Each row is a point. Each copy is the shape, with its points in the same order, stretched, turned, moved and blurred by noise. Say if it was mirrored as well.

Shape:
-0.21 -0.26 0.08

-0.08 0.29 0.07

-0.70 0.08 0.10

-0.07 0.49 -0.15

0.31 -0.48 0.20

-0.21 -0.27 -0.02

-0.03 0.09 0.21

0.14 0.33 0.02
Copy 1, 8 rows:
-0.23 -0.24 0.06

-0.08 0.29 0.04

-0.66 0.04 0.24

-0.09 0.47 -0.13

0.31 -0.48 0.02

-0.26 -0.29 -0.05

-0.06 0.09 0.19

0.12 0.36 -0.08
Copy 1 is: only turned
Copy 2, 8 rows:
-0.16 0.55 0.18

-0.35 -0.04 -0.01

-0.82 0.40 0.04

-0.41 -0.17 -0.30

0.31 0.42 0.32

-0.05 0.52 0.08

-0.19 0.04 0.19

-0.11 -0.21 -0.11
Copy 2 is: mirrored
Copy 3:
-0.15 -0.17 0.17

0.02 0.02 -0.28

-0.48 -0.40 -0.20

-0.13 0.19 -0.50

0.34 0.04 0.45

-0.21 -0.09 0.19

0.19 -0.12 -0.12

0.09 0.20 -0.31
Copy 3 is: mirrored

Shape, 6 rows:
0.07 0.09 -0.15

0.11 0.23 -0.35

0.08 0.19 -0.17

-0.22 0.39 -0.05

-0.38 -0.54 -0.07

0.21 -0.21 0.44
Copy 1, 6 rows:
0.03 -0.02 -0.10

0.00 0.22 -0.25

0.07 0.13 -0.10

-0.20 0.18 0.17

-0.32 -0.78 -0.10

0.46 -0.42 0.23
Copy 1 is: only turned
Copy 2:
-0.25 -0.02 0.12

-0.41 -0.17 0.08

-0.34 -0.02 0.14

-0.60 0.28 0.00

0.27 0.22 -0.40

0.18 0.33 0.49
Copy 2 is: mirrored
Copy 3:
-0.06 0.06 -0.11

-0.08 0.25 -0.32

-0.05 0.14 -0.15

-0.32 0.32 0.09

-0.38 -0.61 0.08

0.32 -0.27 0.42
Copy 3 is: only turned
Copy 4 (6 x 3):
0.09 0.01 -0.14

0.12 0.08 -0.35

0.15 0.06 -0.13

0.07 0.39 0.09

-0.53 -0.34 0.29

0.33 -0.40 0.40
Copy 4 is: only turned

Shape:
-0.10 0.00 0.43 -0.53

0.09 0.11 -0.14 -0.11

-0.17 0.07 -0.01 -0.07

-0.68 -0.15 0.34 -0.14

0.36 0.05 -0.09 -0.50

0.48 0.11 -0.03 0.03

0.03 0.36 -0.25 0.04

-0.41 -0.34 0.15 -0.16

-0.06 0.12 -0.34 0.49
Copy 1, 9 rows:
-0.06 0.10 0.55 -0.47

0.05 0.12 -0.08 -0.24

-0.18 0.05 0.09 -0.18

-0.56 -0.15 0.54 -0.13

0.35 0.09 0.01 -0.55

0.40 0.15 -0.07 -0.13

0.00 0.30 -0.20 -0.16

-0.29 -0.34 0.31 -0.17

-0.07 -0.01 -0.40 0.24
Copy 1 is: only turned
Copy 2 (9 x 4):
-0.29 -0.06 0.26 -0.31

0.09 0.05 -0.05 0.15

-0.21 -0.03 0.06 0.29

-0.70 -0.17 0.31 0.25

0.19 -0.06 -0.22 -0.27

0.40 0.09 0.15 0.14

0.09 0.26 -0.10 0.40

-0.42 -0.34 0.16 0.13

0.14 0.04 0.14 0.78
Copy 2 is: only turned

Shape (12 x 6):
0.24 0.19 0.48 -0.21 -0.22 0.31

0.34 0.04 -0.24 0.13 0.22 -0.10

0.20 -0.12 0.31 -0.44 0.16 -0.24

-0.21 -0.07 -0.17 0.38 0.13 0.29

-0.38 -0.02 0.11 -0.47 -0.33 0.37

-0.15 0.18 0.31 -0.12 0.18 0.18

0.27 0.08 0.09 -0.18 0.26 -0.03

0.11 -0.61 0.50 0.14 0.01 -0.15

-0.50 0.19 0.32 -0.47 -0.59 -0.14

-0.02 0.08 -0.27 -0.19 -0.19 -0.18

0.06 -0.22 0.12 0.40 -0.17 0.38

0.16 -0.01 -0.05 0.44 -0.15 0.54
Copy 1 (12 x 6):
0.36 0.18 0.28 -0.42 -0.16 0.26

-0.02 0.05 0.27 0.39 -0.13 -0.01

0.03 -0.21 0.51 -0.30 -0.02 -0.30

-0.07 -0.09 -0.16 0.30 0.10 0.44

-0.27 -0.14 0.04 -0.65 -0.15 0.33

-0.03 0.01 0.25 -0.24 0.23 0.19

-0.01 0.00 0.47 0.00 -0.01 -0.02

0.49 -0.50 0.00 -0.02 0.03 -0.15

-0.19 0.10 -0.18 -0.83 -0.05 -0.10

-0.29 0.05 0.04 -0.05 -0.25 -0.09

0.36 -0.10 -0.20 0.18 -0.14 0.47

0.30 0.11 -0.15 0.28 -0.20 0.64
Copy 1 is: mirrored
Copy 2, 12 rows:
0.15 0.28 0.54 -0.01 -0.26 0.15

0.24 0.20 -0.30 0.07 0.05 -0.18

0.06 0.19 0.34 -0.33 0.08 -0.38

-0.14 -0.10 -0.29 0.17 0.00 0.32

-0.15 -0.21 0.37 -0.42 -0.52 0.24

-0.11 0.16 0.28 -0.14 0.07 0.22

0.18 0.34 0.04 -0.14 0.01 -0.05

0.15 -0.32 0.48 0.16 0.31 -0.29

-0.64 -0.15 0.53 -0.23 -0.54 -0.08

-0.19 0.07 -0.09 -0.14 -0.34 -0.16

0.23 -0.16 0.01 0.35 -0.08 0.26

0.36 -0.07 -0.05 0.43 -0.25 0.32
Copy 2 is: only turned
Copy 3:
0.23 0.27 0.45 0.04 -0.52 0.00

0.31 -0.26 -0.15 -0.35 -0.07 -0.10

-0.11 -0.07 0.36 -0.26 -0.16 -0.42

0.37 -0.07 -0.12 0.04 0.31 0.33

-0.20 0.60 0.00 0.04 -0.03 0.13

-0.12 -0.04 0.31 -0.06 -0.18 0.26

0.07 -0.16 0.24 -0.37 -0.18 -0.07

0.26 -0.17 0.54 0.17 0.35 -0.39

-0.45 0.40 -0.14 0.37 -0.35 -0.18

-0.02 0.10 -0.34 -0.19 -0.09 -0.18

0.61 0.10 0.12 0.16 0.09 0.17

0.74 0.10 0.02 0.03 -0.05 0.33
Copy 3 is: mirrored
Copy 4:
0.15 0.23 0.68 -0.14 0.02 -0.19

0.05 -0.01 -0.24 0.12 0.32 -0.10

0.26 -0.40 0.28 -0.29 0.36 -0.28

-0.05 -0.16 0.00 0.20 -0.18 0.22

-0.24 -0.16 0.52 -0.58 -0.42 -0.15

0.23 -0.07 0.41 -0.25 0.06 0.20

0.13 -0.10 0.08 -0.12 0.35 -0.13

0.28 -0.70 0.47 0.38 0.01 -0.22

0.30 -0.16 0.47 -0.69 -0.53 -0.27

0.00 -0.06 -0.13 -0.29 -0.06 -0.30

-0.10 -0.04 0.40 0.44 -0.26 -0.01

-0.20 0.25 0.26 0.45 -0.22 0.03
Copy 4 is: mirrored

Shape, 11 rows:
0.13 0.31 0.17 -0.14 0.00 -0.08

-0.18 -0.32 0.20 -0.18 -0.01 0.24

0.32 -0.39 0.55 -0.23 -0.23 -0.42

0.09 0.19 -0.14 -0.29 0.27 0.28

0.05 -0.29 0.32 0.38 -0.02 -0.39

-0.10 -0.55 -0.24 -0.10 0.41 0.40

-0.07 0.07 0.17 -0.27 0.03 -0.23

0.23 0.21 -0.27 0.24 0.46 -0.22

0.15 0.08 -0.29 0.12 -0.05 0.14

0.15 0.18 0.22 0.39 -0.11 0.50

-0.25 -0.20 -0.28 0.25 0.09 0.52
Copy 1 (11 x 6):
0.12 0.39 0.01 -0.07 -0.08 -0.01

0.03 -0.25 0.31 -0.12 0.02 0.12

0.10 -0.06 0.69 0.07 -0.20 -0.51

0.43 0.05 -0.20 -0.32 -0.01 0.20

0.00 -0.03 0.24 0.54 0.00 -0.29

0.49 -0.65 -0.05 -0.10 0.15 0.19

0.05 0.18 0.06 -0.16 0.10 -0.24

0.58 0.23 -0.52 0.30 0.09 -0.16

0.24 0.01 -0.31 0.13 -0.30 0.05

0.13 0.18 0.11 0.34 -0.35 0.65

0.09 -0.38 -0.28 0.15 -0.03 0.43
Copy 1 is: only turned
Copy 2 (11 x 6):
0.08 0.34 0.01 -0.24 0.01 0.08

-0.35 -0.34 -0.01 0.01 -0.18 0.16

0.30 -0.40 0.32 -0.45 -0.28 0.07

-0.15 0.17 -0.33 -0.08 0.25 0.23

0.17 -0.23 0.44 0.12 -0.02 -0.35

-0.39 -0.63 -0.25 0.31 0.33 0.14

-0.12 0.07 0.03 -0.36 -0.02 -0.06

0.27 0.23 -0.09 0.10 0.60 -0.29

0.09 0.10 -0.31 0.25 0.02 -0.09

0.09 0.28 0.10 0.46 -0.17 0.28

-0.40 -0.19 -0.25 0.58 0.02 -0.01
Copy 2 is: only turned
Copy 3 (11 x 6):
0.24 0.13 0.18 -0.14 0.07 0.39

-0.35 0.05 0.21 0.00 -0.20 -0.06

0.38 -0.44 0.50 0.03 -0.09 0.01

0.00 0.35 0.01 -0.41 0.03 0.04

0.20 -0.15 0.27 0.59 0.25 -0.28

-0.44 0.24 0.04 -0.19 -0.09 -0.65

-0.01 -0.14 0.16 -0.17 0.27 0.16

0.29 0.42 -0.18 -0.04 0.60 -0.20

0.17 0.30 -0.23 0.05 -0.16 -0.07

0.12 0.75 0.32 0.29 -0.27 0.13

-0.40 0.43 -0.07 0.24 -0.18 -0.25
Copy 3 is: mirrored
Copy 4:
0.15 0.03 0.23 -0.16 0.07 0.18

-0.23 0.11 -0.29 0.04 -0.17 -0.22

0.30 -0.37 0.13 -0.01 -0.38 -0.58

-0.05 0.13 -0.32 -0.37 0.18 0.24

0.34 -0.23 -0.01 0.49 -0.19 -0.25

-0.23 0.04 -0.94 0.10 0.15 -0.08

-0.04 -0.23 0.13 -0.07 0.00 -0.03

0.45 -0.18 -0.24 0.15 0.42 0.38

0.21 0.09 -0.23 -0.07 -0.15 0.40

0.29 0.73 -0.11 0.06 -0.15 0.22

-0.14 0.34 -0.68 0.29 -0.09 0.30
Copy 4 is: mirrored
